Rows are points. Each copy is the shape, with its points in the same order, turned, moved and blurred by noise. Is it also mirrored, or only turned?

Shape (5 x 2):
[[-27,12],
[-10,-44],
[-9,61],
[54,36],
[-27,76]]
Copy 1 (5 x 2):
[[-44,14],
[-34,-43],
[-24,62],
[38,29],
[-39,79]]
Copy 1 is: only turned
Copy 2 (5 x 2):
[[-49,28],
[-54,-27],
[-17,71],
[34,26],
[-29,93]]
Copy 2 is: only turned
Copy 3 (5 x 2):
[[-25,-11],
[30,-30],
[-56,40],
[12,66],
[-72,28]]
Copy 3 is: only turned
Copy 4 (5 x 2):
[[-37,-16],
[-26,-64],
[5,30],
[58,-19],
[-8,59]]
Copy 4 is: only turned

Shape (6 x 3):
[[105,13,-67],
[3,-15,50],
[-38,-15,-29],
[-30,78,-3],
[-44,-9,35],
[-27,27,17]]
Copy 1 (6 x 3):
[[51,11,-110],
[29,9,43],
[-27,-47,4],
[-65,45,1],
[-17,-13,56],
[-30,14,27]]
Copy 1 is: only turned
Copy 2 (6 x 3):
[[96,28,-52],
[-4,-1,60],
[-40,-38,-38],
[-56,72,-14],
[-53,-26,26],
[-40,18,5]]
Copy 2 is: only turned

Shape (6 x 3):
[[-98,-21,-2],
[-40,-10,-18],
[21,65,-12],
[52,-52,72],
[8,10,46],
[-35,-5,-12]]
Copy 1 (6 x 3):
[[-107,2,7],
[-49,10,-12],
[18,-47,-50],
[48,46,65],
[16,-14,25],
[-45,9,-13]]
Copy 1 is: mirrored
Copy 2 (6 x 3):
[[-89,-49,-30],
[-40,-15,-38],
[-27,49,42],
[80,-46,41],
[7,-13,42],
[-39,-3,-21]]
Copy 2 is: only turned
Copy 3 (6 x 3):
[[-22,-85,-26],
[7,-33,-1],
[2,51,27],
[39,-44,126],
[0,-15,65],
[7,-36,-3]]
Copy 3 is: only turned

Shape (7 x 4):
[[28,13,-60,51],
[-5,25,33,17],
[-40,-8,-31,-24],
[38,-48,-76,70],
[19,-62,-11,-53],
[-18,52,23,-51],
[-76,47,21,40]]
Copy 1 (7 x 4):
[[-1,-32,-66,10],
[-31,13,26,10],
[32,52,-19,17],
[43,-58,-89,53],
[90,20,23,27],
[-5,61,39,-35],
[-79,58,-5,35]]
Copy 1 is: mirrored
Copy 2 (7 x 4):
[[49,7,-66,-3],
[21,17,35,-22],
[17,-73,7,-44],
[59,-15,-77,54],
[-31,-80,18,21],
[-31,-10,30,-68],
[62,2,50,-83]]
Copy 2 is: mirrored
Copy 3 (7 x 4):
[[57,38,-11,38],
[-1,35,56,-9],
[-25,-16,-10,-11],
[81,-26,-24,58],
[43,-48,4,-74],
[-28,46,34,-57],
[-65,29,52,38]]
Copy 3 is: only turned
Copy 4 (7 x 4):
[[41,27,-42,48],
[-22,-25,-25,-20],
[-9,25,42,2],
[58,13,-22,100],
[42,-36,73,10],
[-8,3,11,-75],
[-86,29,-27,-10]]
Copy 4 is: mirrored

Shape (11 x 6):
[[91,-64,-9,4,-21,-6],
[-34,-18,-31,15,-30,-69],
[9,28,-51,13,-57,35],
[-17,-63,55,93,21,0],
[0,6,10,-44,-6,42],
[-24,-49,54,-8,-94,31],
[-50,-31,-49,48,7,-32],
[44,-11,-31,-33,-35,-48],
[-11,-93,41,9,5,-73],
[15,-15,16,26,-30,41],
[8,0,-40,6,-28,-99]]
Copy 1 (11 x 6):
[[25,-43,-46,-13,-82,-4],
[-74,48,-52,1,-25,-24],
[-14,51,-20,8,-33,83],
[-37,-37,4,102,-10,-45],
[-4,15,53,-24,-27,26],
[-53,22,50,49,-115,11],
[-87,10,-44,22,17,1],
[-3,34,-43,-44,-59,-6],
[-65,-22,-15,10,-53,-94],
[-1,0,18,44,-43,28],
[-39,61,-81,-27,-26,-39]]
Copy 1 is: only turned
Copy 2 (11 x 6):
[[54,-74,-17,82,-4,48],
[19,-6,-82,6,29,-28],
[-19,19,-54,30,-33,64],
[-17,-15,37,85,41,-59],
[9,-10,22,-18,-27,50],
[-4,-36,-1,15,-90,-35],
[-31,-6,-58,20,62,-15],
[71,-30,-63,16,-2,38],
[50,-66,-7,30,42,-73],
[-9,-6,10,52,-29,25],
[67,-3,-95,19,41,-5]]
Copy 2 is: only turned
Copy 3 (11 x 6):
[[25,-17,-26,103,12,-3],
[12,-24,-6,7,-88,-37],
[-64,28,17,33,-42,25],
[57,-93,-7,5,-30,81],
[-23,-12,42,-4,32,2],
[-40,-85,79,51,-24,19],
[-2,-32,-42,-31,-81,11],
[12,20,9,62,-36,-54],
[71,-100,-10,32,-37,-36],
[-9,-24,25,39,-10,56],
[43,13,-7,28,-92,-48]]
Copy 3 is: mirrored
Copy 4 (11 x 6):
[[71,-68,-58,-18,33,-10],
[-48,2,-35,-39,-1,-44],
[16,-4,1,15,-59,25],
[-48,-82,0,-62,70,48],
[20,-4,27,43,30,2],
[-2,-96,64,9,-7,-38],
[-72,-13,-53,-22,10,8],
[44,5,-37,-13,8,-53],
[-32,-67,-32,-53,88,-59],
[14,-52,19,-5,5,28],
[-9,23,-56,-63,2,-60]]
Copy 4 is: mirrored

Shape (11 x 6):
[[2,22,2,15,-9,52],
[3,-82,7,54,-17,-134],
[-105,2,-36,-29,32,-125],
[34,-3,16,0,35,-21],
[7,16,14,23,32,-123],
[20,23,-16,-2,-17,35],
[-1,-3,20,-24,35,62],
[26,4,37,0,-58,46],
[40,-15,41,-39,-50,-14],
[5,2,17,-5,40,46],
[17,3,-51,-37,22,42]]
Copy 1 (11 x 6):
[[-6,3,26,57,-16,35],
[-16,-13,85,-48,-119,-94],
[-53,-48,-48,-109,-49,-66],
[-4,-12,58,10,12,-44],
[-49,10,36,-52,-10,-103],
[21,18,12,41,4,17],
[11,-46,35,33,25,28],
[18,40,59,39,-31,56],
[38,35,82,-38,-19,23],
[-19,-22,39,37,24,39],
[47,-28,7,29,17,3]]
Copy 1 is: only turned
Copy 2 (11 x 6):
[[-31,-5,-40,29,-7,43],
[21,-10,105,31,7,-113],
[-13,84,23,-79,55,-103],
[31,-14,-24,32,35,-19],
[9,26,7,39,58,-113],
[-7,2,-44,28,-28,23],
[7,-34,-46,-2,28,51],
[-35,-58,-36,32,-42,18],
[7,-67,-29,10,-37,-44],
[4,-21,-36,12,38,40],
[39,22,-46,-10,-16,38]]
Copy 2 is: mirrored
Copy 3 (11 x 6):
[[-27,44,21,-28,5,65],
[53,3,11,137,-25,-43],
[-85,12,-57,86,10,-86],
[11,36,46,-4,16,-14],
[20,74,1,72,-4,-73],
[-12,27,5,-38,-6,47],
[-49,17,66,-47,33,33],
[-13,25,50,-24,-53,65],
[6,11,60,-12,-67,-2],
[-30,32,49,-29,40,30],
[-13,-8,-5,-61,37,16]]
Copy 3 is: only turned
Copy 4 (11 x 6):
[[6,15,-28,41,-3,44],
[-10,-75,17,-7,-27,-146],
[-68,-21,-101,-70,44,-98],
[43,6,-8,-16,15,-16],
[50,-63,-47,-52,4,-94],
[14,32,-20,-1,-28,29],
[6,27,-1,18,48,47],
[0,-14,29,6,-45,60],
[5,-11,41,-53,-32,18],
[16,13,-4,29,42,30],
[6,82,-18,10,7,12]]
Copy 4 is: mirrored

Shape (12 x 8):
[[2,-41,25,-10,-14,13,-38,-46],
[36,1,60,-17,-23,35,-12,-43],
[-12,-28,23,-23,-28,30,-13,162],
[24,15,-12,-21,-17,-24,-7,-35],
[-26,-25,1,9,5,33,4,-14],
[28,-19,18,-23,184,-38,-8,-40],
[-7,19,38,0,-22,-19,-61,-25],
[-8,-23,54,105,1,-55,1,-6],
[-51,-16,85,-10,-5,-56,0,-40],
[10,-39,4,32,126,-22,-30,-44],
[19,11,4,-10,-4,44,4,-50],
[-30,48,29,9,-12,16,-33,58]]
Copy 1 (12 x 8):
[[24,-11,33,-36,3,7,-7,5],
[21,-32,20,-8,-11,54,25,-11],
[-36,-6,-64,55,-11,31,-60,141],
[0,-8,-5,11,-29,-10,-20,-40],
[-12,-13,-9,-16,45,-7,-8,11],
[94,-167,-32,-10,25,-76,-59,-31],
[7,-14,58,23,-5,19,-44,-7],
[82,28,21,77,76,-26,-10,6],
[29,-35,79,43,3,-45,16,25],
[87,-91,-10,-21,61,-50,-62,-28],
[-9,-34,-11,-24,15,25,13,-44],
[-40,-28,2,64,27,33,-57,33]]
Copy 1 is: mirrored
Copy 2 (12 x 8):
[[-47,2,8,-9,-26,-32,51,-45],
[-8,30,40,18,-15,5,60,-58],
[-58,-3,48,-1,-14,71,-53,102],
[4,41,-37,-2,-10,-20,14,-45],
[-46,-30,-19,32,-24,2,30,-27],
[-27,-31,-78,-18,150,-16,104,-20],
[-46,43,17,12,7,-48,2,-49],
[-8,-74,31,10,37,-47,-48,-71],
[-77,3,10,-20,31,6,-8,-109],
[-30,-61,-51,1,92,-58,77,-26],
[-5,15,-17,44,-25,-2,60,-45],
[-51,29,19,65,13,5,-37,11]]
Copy 2 is: mirrored
Copy 3 (12 x 8):
[[-17,-66,29,43,2,20,-55,-11],
[9,-45,72,32,7,22,-37,-41],
[-16,80,62,-27,-68,39,-78,95],
[-2,-51,9,-19,-24,-4,-14,-34],
[-3,-27,6,39,10,19,-19,28],
[-3,-18,-19,-48,156,-74,-69,-10],
[-50,-37,39,25,-24,-14,-46,-39],
[13,-10,21,77,-33,-101,-57,14],
[-54,-56,74,31,8,-69,-13,13],
[-4,-34,-42,21,96,-64,-78,4],
[15,-32,13,23,14,31,-1,-32],
[-56,56,32,19,-36,2,-20,2]]
Copy 3 is: only turned
Copy 4 (12 x 8):
[[-53,-18,9,13,21,14,-28,-30],
[-6,-8,23,0,62,38,-6,-48],
[24,22,33,-37,-68,85,57,97],
[11,-9,-5,-10,9,-18,-21,-51],
[-43,8,-22,18,1,17,24,-23],
[-15,74,-61,47,69,-112,-62,58],
[-9,32,28,-1,-3,18,-57,-52],
[-16,25,63,108,-29,-13,-7,-24],
[-60,70,72,8,7,-28,-4,-59],
[-40,40,-49,77,15,-73,-63,27],
[-9,-9,-34,12,43,24,5,-50],
[25,63,7,-3,-39,62,-3,-8]]
Copy 4 is: only turned

Shape (15 x 9):
[[-90,19,-48,63,-46,24,28,89,69],
[-3,-88,22,43,54,-7,-8,-8,-60],
[17,-32,-58,27,15,-21,-27,18,-94],
[25,37,-47,78,26,-99,-7,-64,-4],
[-14,-91,36,-56,-7,-20,21,-1,-40],
[-21,17,-1,13,-7,-5,48,-28,3],
[-20,83,47,25,-11,-43,18,8,18],
[29,25,-67,-92,18,-31,-3,56,39],
[-1,-52,-13,-10,31,3,33,19,0],
[-26,-8,16,47,48,-39,9,-27,-33],
[35,44,48,4,6,-16,85,83,10],
[-58,22,9,122,16,-39,67,-73,-64],
[31,12,10,13,-35,24,-52,-29,-6],
[8,53,43,63,-38,2,67,-14,-35],
[-10,-9,-4,52,-15,-65,15,-6,8]]
Copy 1 (15 x 9):
[[-10,58,-16,-45,69,61,-104,-22,-97],
[-29,-52,48,-6,-88,-6,-40,39,-8],
[-59,-27,-43,31,-76,34,-23,61,-29],
[-98,-75,-25,27,48,-49,19,42,-52],
[31,24,36,-42,-78,7,28,54,-3],
[-7,-21,5,-19,21,20,22,-13,-38],
[-50,38,18,23,66,-11,22,-37,-18],
[-29,49,-87,-65,39,33,10,63,46],
[1,-16,10,-47,-20,34,-24,42,5],
[-69,-40,39,-2,-20,-7,1,4,-27],
[2,37,44,33,74,67,-6,12,45],
[-73,-89,69,39,4,18,20,-30,-109],
[10,-2,-55,25,-23,-44,-11,-25,-9],
[2,-19,31,71,37,30,21,-38,-44],
[-37,-6,18,5,28,-23,-9,41,-57]]
Copy 1 is: mirrored
Copy 2 (15 x 9):
[[2,-7,-61,66,-95,41,129,25,-25],
[4,47,14,56,40,-41,-18,-33,12],
[23,0,-63,15,-3,-79,-36,6,6],
[92,6,-30,4,-31,-5,-29,-33,121],
[-30,-48,19,47,26,-23,-19,-73,-33],
[1,-13,-5,-25,-41,9,34,-54,31],
[8,-14,18,-11,-129,34,-2,-29,49],
[9,-146,2,8,-39,-36,26,37,36],
[-1,-26,8,29,21,-25,46,-17,8],
[6,37,14,32,-28,-18,-13,-37,64],
[28,-28,72,-34,-107,-31,50,-9,-28],
[24,103,-40,-12,-64,0,-6,-103,78],
[24,-4,-29,-22,-15,47,-49,10,1],
[29,50,-1,-60,-92,13,15,-68,-6],
[64,2,-14,31,-48,20,1,-51,36]]
Copy 2 is: only turned

Shape (14 x 9):
[[-9,11,-57,50,-52,87,-58,-43,52],
[-56,34,71,-12,58,19,22,-57,32],
[-36,36,17,-53,-4,-35,-22,-21,1],
[53,47,-61,-71,38,1,-31,69,-66],
[-42,3,8,-31,-31,35,36,-5,50],
[-36,22,-31,-46,-36,-1,-14,-15,-49],
[12,-19,-32,3,13,28,32,-32,-79],
[-77,58,50,-24,71,-16,-14,45,33],
[-38,58,-33,15,-6,-38,-49,77,43],
[29,-60,15,-45,-47,-7,37,-47,24],
[16,-82,-21,23,7,53,49,68,17],
[39,-7,50,-73,53,26,3,56,-67],
[35,49,32,8,34,21,73,22,-36],
[-28,-39,34,-20,-44,-33,-50,35,-70]]
Copy 1 (14 x 9):
[[3,-29,25,52,-19,103,26,-42,89],
[-40,16,97,-18,4,-2,32,2,-50],
[2,33,-8,2,6,-12,-8,-15,-36],
[84,3,-45,49,-24,-107,19,23,47],
[-55,22,3,14,22,33,51,27,10],
[6,32,-44,35,-49,3,-1,2,-6],
[5,-13,-11,-1,-110,-19,60,10,20],
[-45,-2,62,15,51,-67,-32,16,-24],
[-32,-22,-21,52,56,-49,-37,-45,50],
[-7,10,-53,-62,-6,48,90,7,-1],
[-52,-66,-24,-28,-12,-16,78,60,94],
[55,-36,-12,-11,-15,-84,46,86,-24],
[-19,-35,20,28,-30,-77,107,10,-21],
[0,-59,-80,-15,-34,-9,-38,22,-31]]
Copy 1 is: mirrored
Copy 2 (14 x 9):
[[22,-14,-61,103,-19,-58,-50,0,19],
[37,41,22,-3,12,42,38,-90,30],
[20,46,-2,-61,23,0,-39,-19,10],
[-44,49,-38,-67,23,-36,-7,51,-114],
[60,15,-74,-13,5,20,6,3,39],
[8,37,-51,-51,-32,-13,-61,-7,-21],
[1,-31,-35,-22,-70,17,-13,-21,-71],
[-40,80,0,-42,48,9,59,-27,50],
[-46,22,-30,-39,45,-77,6,33,53],
[90,-52,-27,-30,5,59,-35,30,-1],
[-21,-56,-90,13,-20,56,53,66,-6],
[-11,59,5,-45,-2,69,28,49,-86],
[21,10,3,-39,-53,-1,91,7,-49],
[-36,26,13,-63,-43,43,-71,62,12]]
Copy 2 is: only turned

Shape (16 x 11):
[[-50,-5,63,25,88,-33,-36,16,57,20,-17],
[12,-66,-40,25,7,4,-6,-18,-45,-7,-38],
[-28,-50,19,-25,-47,-43,57,38,119,22,78],
[0,18,53,8,42,-39,-20,33,36,25,69],
[3,34,18,6,53,-12,56,61,45,56,66],
[21,35,-51,-24,-17,34,19,2,-16,-39,-18],
[33,16,-5,-15,67,90,57,30,-48,-29,6],
[-5,-32,-15,14,-29,37,-26,-47,-15,35,-61],
[-49,-53,11,59,43,-28,-46,-78,-14,49,-4],
[-54,-35,51,86,4,-3,-99,-22,-30,28,-2],
[-21,-58,34,100,-32,-43,-27,-30,-22,23,-70],
[37,-11,38,-23,20,-23,-11,31,31,60,20],
[27,-89,-7,26,-64,78,15,-69,-21,-19,-64],
[-20,-36,-19,-36,0,17,23,84,31,34,30],
[60,-18,-83,36,-24,90,15,10,23,-6,-26],
[-40,8,17,-7,-16,-1,41,35,45,64,26]]
Copy 1 (16 x 11):
[[-112,-24,32,-20,85,12,-30,-36,7,26,9],
[-9,17,18,-53,0,-27,64,-2,-31,-51,5],
[-56,-54,-50,42,-10,31,71,-11,47,121,-34],
[-65,-41,-34,20,36,-16,-28,-51,39,45,43],
[-28,-34,-69,39,74,-31,-5,-38,-14,86,22],
[18,64,-34,25,6,-28,12,35,-7,-30,-21],
[2,28,-99,3,92,-44,23,31,-31,-53,12],
[31,3,42,-43,12,37,24,7,-19,-43,-15],
[-42,-1,59,-57,34,50,35,-90,-12,-25,45],
[-64,-39,59,-42,0,63,-17,-35,-15,-48,85],
[-52,-50,70,-42,-35,30,18,-48,-68,-53,-8],
[-12,-56,-21,-21,36,-30,-14,-26,35,40,-2],
[33,-17,11,-30,-7,48,92,31,-19,-106,-45],
[-20,-19,-51,-19,28,-13,35,46,-1,81,13],
[60,3,17,46,32,-33,74,65,-24,-33,-2],
[-13,-28,-39,11,28,35,2,-11,-16,81,-7]]
Copy 1 is: mirrored
Copy 2 (16 x 11):
[[-43,-32,73,27,67,-37,17,35,-49,47,-7],
[-11,-21,-61,21,-21,-10,27,-26,39,11,-45],
[-22,-20,89,-33,-37,21,26,138,64,17,43],
[18,27,65,-4,32,-29,14,75,-32,11,23],
[18,60,90,-47,27,-52,20,66,15,9,-26],
[4,5,-22,-57,2,-12,-32,-46,76,5,-1],
[47,10,29,-74,28,-26,41,-61,30,-39,-60],
[-4,-43,-23,5,-38,8,18,-51,20,90,-10],
[-31,-13,-17,39,-6,-19,74,-3,-57,84,32],
[-9,-1,-10,70,1,47,10,-13,-91,78,23],
[-62,-18,-28,55,-85,-3,1,-17,-63,60,-15],
[50,-20,45,-6,2,-46,-14,72,-6,41,-8],
[0,-76,-26,-5,-98,33,32,-83,44,25,-25],
[17,7,32,-35,29,13,22,75,61,25,-52],
[30,11,11,14,-39,-13,2,-68,113,38,-40],
[-11,13,68,-52,-15,-9,7,68,20,60,-17]]
Copy 2 is: only turned
Copy 3 (16 x 11):
[[-30,67,10,39,-23,-48,-26,30,48,-45,92],
[-19,-31,-23,8,-33,-30,7,32,45,55,-34],
[-1,40,70,-70,-126,-4,44,-83,78,-23,70],
[7,43,1,-26,-12,16,2,-17,19,-30,113],
[-64,63,11,-58,1,28,39,-40,37,-26,85],
[-20,-29,33,-33,-2,34,-18,-13,9,-14,-62],
[-65,-18,55,-16,75,47,17,7,20,36,-1],
[-29,-2,-24,7,-35,-31,-68,-24,48,42,-43],
[10,55,-63,56,-45,-82,-13,5,23,54,20],
[3,17,-68,81,-77,-19,-58,14,0,44,52],
[-32,-41,-85,58,-86,-70,-37,-11,36,18,10],
[-11,21,-5,-67,-18,-10,-27,-10,55,-4,74],
[-5,-79,21,36,-42,-27,-48,-44,80,93,-73],
[-67,30,43,-75,-68,33,6,17,44,11,37],
[-29,-27,-8,-23,-10,81,-21,-20,96,43,-73],
[-57,50,19,-46,-62,9,-13,-61,32,-1,42]]
Copy 3 is: mirrored
